Rows are points. The last column is the point's height on a tilted bowl or saddle (a function of degree 2), plus a little noise. Count its main directions that bend up, bend down and stay straight.
In the rows, 128 means zero.

Points (11 x 3):
[[222 117  90]
 [170 112 101]
 [125  58  57]
 [172 173  95]
 [157  63  79]
 [139 185 105]
 [156 120 102]
 [ 75 134  86]
 [110  96  77]
 [175 112 100]
 [141  78  81]]
Directions: 0 up, 1 down, 1 straight

Points (12 x 3):
[[ 61 122 134]
 [ 96  74 133]
 [140 103 136]
 [ 99 228   7]
 [194  85 167]
 [157 139 140]
 [134 136 126]
 [114  83 130]
 [106 118 126]
 [166 104 150]
 [131  75 129]
 [147  46 115]]
Directions: 1 up, 1 down, 0 straight

Points (18 x 4):
[[114  36 168 166]
 [ 65 124 135 170]
 [110 175 164 173]
 [119 219 148 202]
 [191 105 184 146]
 [167 140 102 135]
 [ 65 144 120 173]
 [145 128 161 141]
 [164 131 216 178]
 [183 165 154 154]
 [ 84 128 117 157]
 [119 124 149 143]
 [187 101  58 140]
 [102  96 172 158]
 [139 157 132 146]
 [148 138 106 136]
 [ 38 132 123 193]
 [ 67 210  81 220]]
Directions: 3 up, 0 down, 0 straight

Points (17 x 4):
[[134  95  98 143]
 [154 158 177 150]
 [159 102 223 196]
 [109 122  84 161]
 [176  91 147 112]
 [ 62  73 181 211]
 [ 92 145  98 158]
 [118 138 186 160]
 [ 24 151 171 117]
 [157  90 176 150]
 [150 168 119 149]
 [ 24 131 140 124]
 [146  92 158 146]
 [146  68 121 152]
 [122  68 211 239]
 [134 134 122 134]
 [170 145 141 118]]
Directions: 2 up, 1 down, 0 straight

Points (15 x 4):
[[133 149 138 147]
 [109 172 143 156]
 [152  59 161 169]
 [ 95 158 118 157]
 [ 50 154 151 175]
 [125 135  89 155]
 [194  89 148 163]
 [148 131  44 179]
 [ 45  14 137 220]
 [115 127 128 148]
 [ 54  87  98 177]
 [119 168 168 156]
 [137  85  66 172]
 [139 107 104 152]
 [193  85 123 164]]
Directions: 3 up, 0 down, 0 straight

Points (22 x 5):
[[134 140  97 142  97]
 [182 121 120 144 120]
 [107 146 126 230 183]
 [150 167 151 122 120]
 [119 168  96 174  98]
 [120 150 102 123 102]
 [225 148 187 200 214]
 [ 24 114  87 137 137]
 [199 107 178 102 114]
 [ 55 143 173 155 190]
 [ 75 149 133  85 175]
 [112 127  87 201 123]
 [165 152 189  88 119]
 [ 97 165 147  97 149]
 [188 109 193 141 148]
 [ 79 133 124 143 152]
 [136 166  81 211 112]
 [226  85  43 169  29]
 [111 125 148 132 158]
 [108 118 174  27 209]
 [119  85 129 141 143]
 [133 120 130 108 129]]
Directions: 1 up, 2 down, 1 straight

Points (23 x 5):
[[179 109 130  90 143]
 [152 126 101 145 105]
 [159  82  79 168 136]
 [ 59  67 108 119  66]
 [121  59 157 156  99]
 [137 148 118 160  95]
 [170  68  88 128 155]
 [133 164 171  71  86]
 [ 99 140 100 163 104]
 [165 105 138  65 145]
 [154 155 131 132  90]
 [ 37 149 105  23 174]
 [177 157  53 145  91]
 [179 115 134 218 166]
 [ 47  84 130  91  50]
 [ 84 138 164 126  68]
 [123  51 106 109 111]
 [160 109 191  93 105]
 [138 159 158  96  84]
 [163 179 124  55 132]
 [133 156 132 169  94]
 [ 68 122 184 175  87]
 [193  21 116 155 221]]
Directions: 2 up, 1 down, 1 straight

Points (25 x 5):
[[169 124 140 170 171]
 [166 145 124  67 147]
 [100 155  67 142  86]
 [ 70 108  87 113 100]
 [115 128 152 132 129]
 [125  80 126 105 195]
 [ 87 145 163 130 114]
 [136 145 111 169 143]
 [101 123 132   7 230]
 [122  98  81  69 211]
 [116 106  99 139 158]
 [132  96 133 160 198]
 [151 121 165 144 141]
 [116 131 165 111 115]
 [ 53 136 122 138  85]
 [143  97 160 117 161]
 [106 147 112  81 123]
 [118 116 188 148 155]
 [153 170  84 114 117]
 [201 123 187 153 109]
 [ 84 134  65 155  85]
 [139 143 151 100 110]
 [103 148  94 124 101]
 [142 109  82  98 188]
 [ 85 128 134 151 129]]
Directions: 2 up, 1 down, 1 straight
